Each row is a point. Two turns around zero, p and q, are shown by what they do to some points. Where does a point land after both, in the order given? Backwards means that the second turn is done in reverse. Each puzzle has new turns, and all numbers are rounded.
In the rows, 128 means zero.

Turn p:
[167 139 120] -> [151  97 143]
[105 103 129] -> [108 139 103]
[106 115 105] -> [134 144  98]
[134 155 157] -> [120 132 167]
Turn q:
[135 142 145] -> [127 129 151]
[144 115 159] -> [159 123 149]
[ 89 131 124] -> [106  98 116]
[144 123  84] -> [121 162  96]
Where do these land?
p, then q: [102 101 146] -> [ 95 109 111]
q, then p backwards: [130 100 162] -> [161 146 106]
q, then p: [149 133 117] -> [140 137 147]
p, then q backwards: [128 171 107] -> [168 114 151]
q, then p: [131 135 108] -> [140 146 129]

Turn p:
[155 111 104 104  92 160] -> [137  81  98 134 163 126]
[133 127 105 148 108 166] -> [145 124 107 118 165 153]
[133 148 136 162 136 136] -> [142 157 117 107 123 139]
[116 141 146 115 171 117] -> [ 98 160 136 134 111 107]
[149  95 131 104 119 110] -> [141  96 136 149 124  99]
[116 160 107 153 121 133] -> [127 143 113 119 124 170]
[147 101 108 113 115 110] -> [146  98 128 159 126 121]
[ 94 111 157 118 157  98] -> [107 146 178 136 110 107]
[109 158 158 135 133 122] -> [108 146 137  97 106 132]
Turn q:
[140 141 136 133 107 146] -> [154 132 128 124 107 125]
[124 125 116 152 131 114] -> [134 123 124 138 152 114]
[162 120 152 141 120 142] -> [159 157 120 119 125 144]
[123 107 152 140 103 148] -> [152 150 160 116 125 128]
[104 153 126 111 151  99] -> [ 96  92 114 112 135 123]
[104 139  72 112 128  99] -> [ 99  80 128 168 133 116]
[106 145 113 109 182 136] -> [ 71 128 104 123 121 108]
[161  94 156 126 101 140] -> [161 160 147 125 125 166]
Where do these land?
p, then q: [122 101  88 116 134 135] -> [129 158 114 125 155 100]
p, then q: [143 150 164  73 107 109] -> [121  99 188 145 151 150]
p, then q: [148 134 147 160 149 116] -> [151 101 104 131 109 143]
p, then q backwards: [160 143 172 118 101 136] -> [108 182 155 137 133 128]
q, then p: [110 136 105 137 121 142] -> [147 125 147 126 106 133]
p, then q: [107 126  86 131 150 148] -> [119 146 107 120 127  81]
p, then q: [102  98 139 138 151 125] -> [135 126 110  84 136 128]
p, then q: [133 136 124 151 111 113] -> [144 141 129 138 106 140]

Turn p:
[140 123 135 137 144  95 120 109] -> [115 102 111 144 136 146 128 111]
[ 96 143 160 111 148 154 101  96] -> [104 157 169 120 152 154 112 101]
[133 102 157  90 170 126 135 117] -> [117 128 121  94 161 159 159 106]
[142 129  81 145 142 153 119 145] -> [126 167  91 138 105 111 125 136]
[103 123  75 144  87 125 145 173] -> [143 123 111 117 104  64 102 170]
[138 104 147 139 143 133 120 141] -> [117 133 122 139 150 126 156 134]
[114 135 144 133 119 115 177 138] -> [121  94 149 105 105 118 145 141]
[145 131 132 124  99 131 127  96] -> [151 121 138 140 125 160 113 140]
[141 163 120 129 101 120 108 137] -> [159 127 137 154 113 113 111 112]
Turn q:
[161 111 109 121 142 134 106 100] -> [135 140 116 161 151  94 115 126]
[138 127 137 133  57 104 116 158] -> [162  65 109 106 137 154 122 116]
[128 132 130 121 156 137 132  64] -> [139 172 152 170 113 112 118 122]
[155 145 143 135 153 126 115 137] -> [126 122 123 123 112  90 132 147]
[140 135 123 155 103 141 159 118] -> [154 130 125 131 127 137 169 110]
[101 118 153 118 136 151 162 129] -> [106 136 152 142 114 161 150 143]
[ 70 121 108 111 140 146  99 142] -> [106 159 139 102 156 158  94 151]
[133 113 124 144 140 102 106 147] -> [117 122  90 116 123 118 110 131]
[126 151 124 114 124 112 157 158] -> [107 106 146 100 121 128 143 107]
Where do these land?
q, then p backwards: [136 112 156  93 116  95 159 111] -> [135 170 146 159 127  95 126 104]
p, then q: [110 137 146 145 141 110 151  99] -> [126 134 130 143 134 173 121 150]
q, then p: [161 131 160 129 114 110 116 157] -> [141 112  95 120 158 117 130 160]
q, then p: [102 151  99 103 146 179 113 134] -> [114 132 156 111 131 114 161  71]
q, then p: [ 90  98 134 141 146 130 155 122] -> [122 156 162 124  98 115 108 143]
q, then p: [140 134 106 142 128 144 139 141] -> [122 118 119 103 110 137 135 118]
p, then q backwards: [114 143  85 139  96 137 103 153] -> [147 138 132 131 157 115  83  92]
p, then q backwards: [135 129 112 116 166 130 110 139] -> [129 117  93 151 140 114 139 125]
p, then q: [164 118 153 142  98 117 107  97] -> [133 144  91 136 131 118 169 162]
